Each row of a before or after table is a point. The points were changed in one or more steps. Then noise was added and the rows were shuffled. The steps act on columns, c1 being the first. Name the steps. A step turns or swaps two columns, mirrors them in a line or flattens them onto one, adds a multiple of one to another, or multiplies or shifts one. Angles are multiples of 10 degrees, from the lower column toward the higher: turns from -170 to 170, lines from 10 to 170 but not 90. Use the fewest steps. Two steps may share a column if one is a turn and the other turns, adds or multiplies; they go together, in the order done. Otherwise the lowest column goes first.
In the rows, zero is written as 128.

Before (8 x 2)
152	136
103	183
123	131
140	101
153	201
169	49
116	134
135	86
After (8 x 2)
116	172
161	244
158	174
139	127
97	222
122	172
144	143
182	90
Steps: multiply c1 by 1.3; shift c2 by 40

Before (8 x 8)
234	163	214	70	119	129	137	173
109	76	101	66	140	165	145	150
127	118	98	74	100	148	132	92
151	46	119	83	123	153	68	112
111	151	96	146	206	111	144	132
107	144	133	125	125	140	146	154
97	172	96	69	125	156	99	114
96	171	173	82	127	47	147	130
After (8 x 8)
140	130	133	111	124	117	154	149
153	151	94	115	212	139	140	135
120	56	105	154	142	101	168	147
52	87	210	75	118	182	87	174
97	61	116	185	124	90	84	113
132	84	95	65	128	78	136	112
118	72	97	119	102	118	146	94
208	94	174	75	131	171	109	132
Steps: turn c1 and c6 by 140 degrees; turn c6 and c7 by -40 degrees; turn c2 and c4 by -70 degrees

Before (14 x 12)
79	63	107	72	65	143	160	121	120	123	136	162
134	38	131	139	105	125	168	115	125	135	156	141
85	120	148	155	157	113	163	153	157	122	165	198
129	143	154	140	84	36	161	108	160	124	74	106
81	91	185	156	190	126	198	154	140	126	155	130
113	126	172	162	139	165	196	147	140	88	181	139
128	118	95	121	112	146	157	100	116	154	90	144
54	163	100	194	153	140	106	78	140	125	151	80
80	111	106	133	97	148	189	192	154	180	168	151
126	92	91	125	83	95	174	135	96	134	147	155
70	208	137	170	175	96	84	119	97	120	123	61
124	185	192	152	139	76	81	81	133	147	125	84
106	68	162	170	142	159	144	187	149	97	146	157
128	111	84	94	128	114	145	126	157	124	144	116
After (14 x 12)
185	200	168	164	133	99	193	138	141	82	189	122
88	167	127	85	78	167	166	142	94	136	144	88
67	106	148	195	135	183	78	93	120	144	127	200
126	224	140	134	99	121	163	128	116	135	158	60
129	103	170	139	177	203	82	127	108	120	125	234
113	169	96	83	124	139	144	112	156	131	143	127
179	170	70	109	71	151	159	130	119	123	139	58
157	74	124	89	114	111	154	110	109	147	95	110
25	46	136	147	73	223	164	91	146	130	74	152
181	189	168	164	145	122	151	182	173	100	140	67
186	183	130	109	97	145	187	182	168	181	174	96
195	170	189	96	151	176	112	75	118	122	153	185
137	150	153	152	155	169	164	139	166	118	171	72
161	191	159	190	188	171	202	148	155	125	156	100
Steps: multiply c6 by 1.6; turn c1 and c6 by -130 degrees; turn c2 and c12 by 140 degrees; add 1.5 times c11 to c2; swap c3 and c4; turn c8 and c9 by 20 degrees

Before (10 x 24)
179	103	146	89	134	211	169	153	133	187	176	149	106	106	198	184	150	178	108	150	93	50	121	135
171	161	133	71	81	122	150	160	175	160	167	47	132	119	62	109	44	76	129	151	120	137	151	105
112	136	162	96	73	134	146	147	159	164	150	50	93	142	87	111	61	78	73	141	122	171	141	124
92	100	110	99	123	98	135	120	168	104	119	123	142	106	132	112	196	88	163	135	164	126	100	126
182	116	122	80	208	228	166	136	135	155	173	146	80	68	172	157	156	142	115	117	75	102	110	127
101	142	111	115	159	87	131	123	154	133	77	111	111	155	155	151	172	96	177	142	148	124	77	133
107	120	100	82	149	68	139	136	160	129	120	108	113	105	184	90	157	72	143	136	167	114	45	107
117	136	188	72	117	134	149	171	114	166	162	68	78	127	86	119	88	68	149	115	143	131	159	106
139	114	143	80	147	75	135	71	142	87	128	88	131	99	181	155	173	113	172	161	172	141	76	114
176	107	148	143	171	236	165	157	164	168	161	103	99	97	148	120	115	167	96	161	118	47	105	120
After (10 x 24)
140	82	143	80	147	76	135	171	142	87	127	89	117	70	180	155	123	117	71	161	181	142	76	114
171	217	132	70	81	121	149	130	176	160	168	47	85	109	63	109	145	100	161	150	125	138	151	105
101	87	111	115	159	87	132	178	155	133	77	111	92	181	155	151	149	126	122	142	146	124	76	133
176	138	148	143	171	236	165	97	165	169	161	102	147	65	149	120	106	173	157	162	62	47	105	122
111	195	162	96	74	134	148	74	159	164	150	50	68	156	88	111	125	134	147	141	152	172	140	124
116	168	187	72	117	133	149	149	114	166	162	68	51	125	86	120	130	141	170	115	144	132	160	107
92	57	111	99	123	99	133	163	169	104	119	123	100	85	132	111	112	96	119	136	163	126	99	126
106	98	101	82	150	69	140	142	160	130	119	107	73	82	183	90	127	114	135	136	158	115	44	107
179	102	146	90	133	211	171	108	133	187	176	149	161	84	198	184	106	172	151	150	39	50	122	135
181	97	123	80	208	228	166	115	135	156	173	147	117	7	171	158	121	179	137	117	56	102	110	127
Steps: turn c2 and c17 by 80 degrees; swap c8 and c19; turn c13 and c18 by -60 degrees; multiply c14 by 2; add 0.7 times c22 to c21
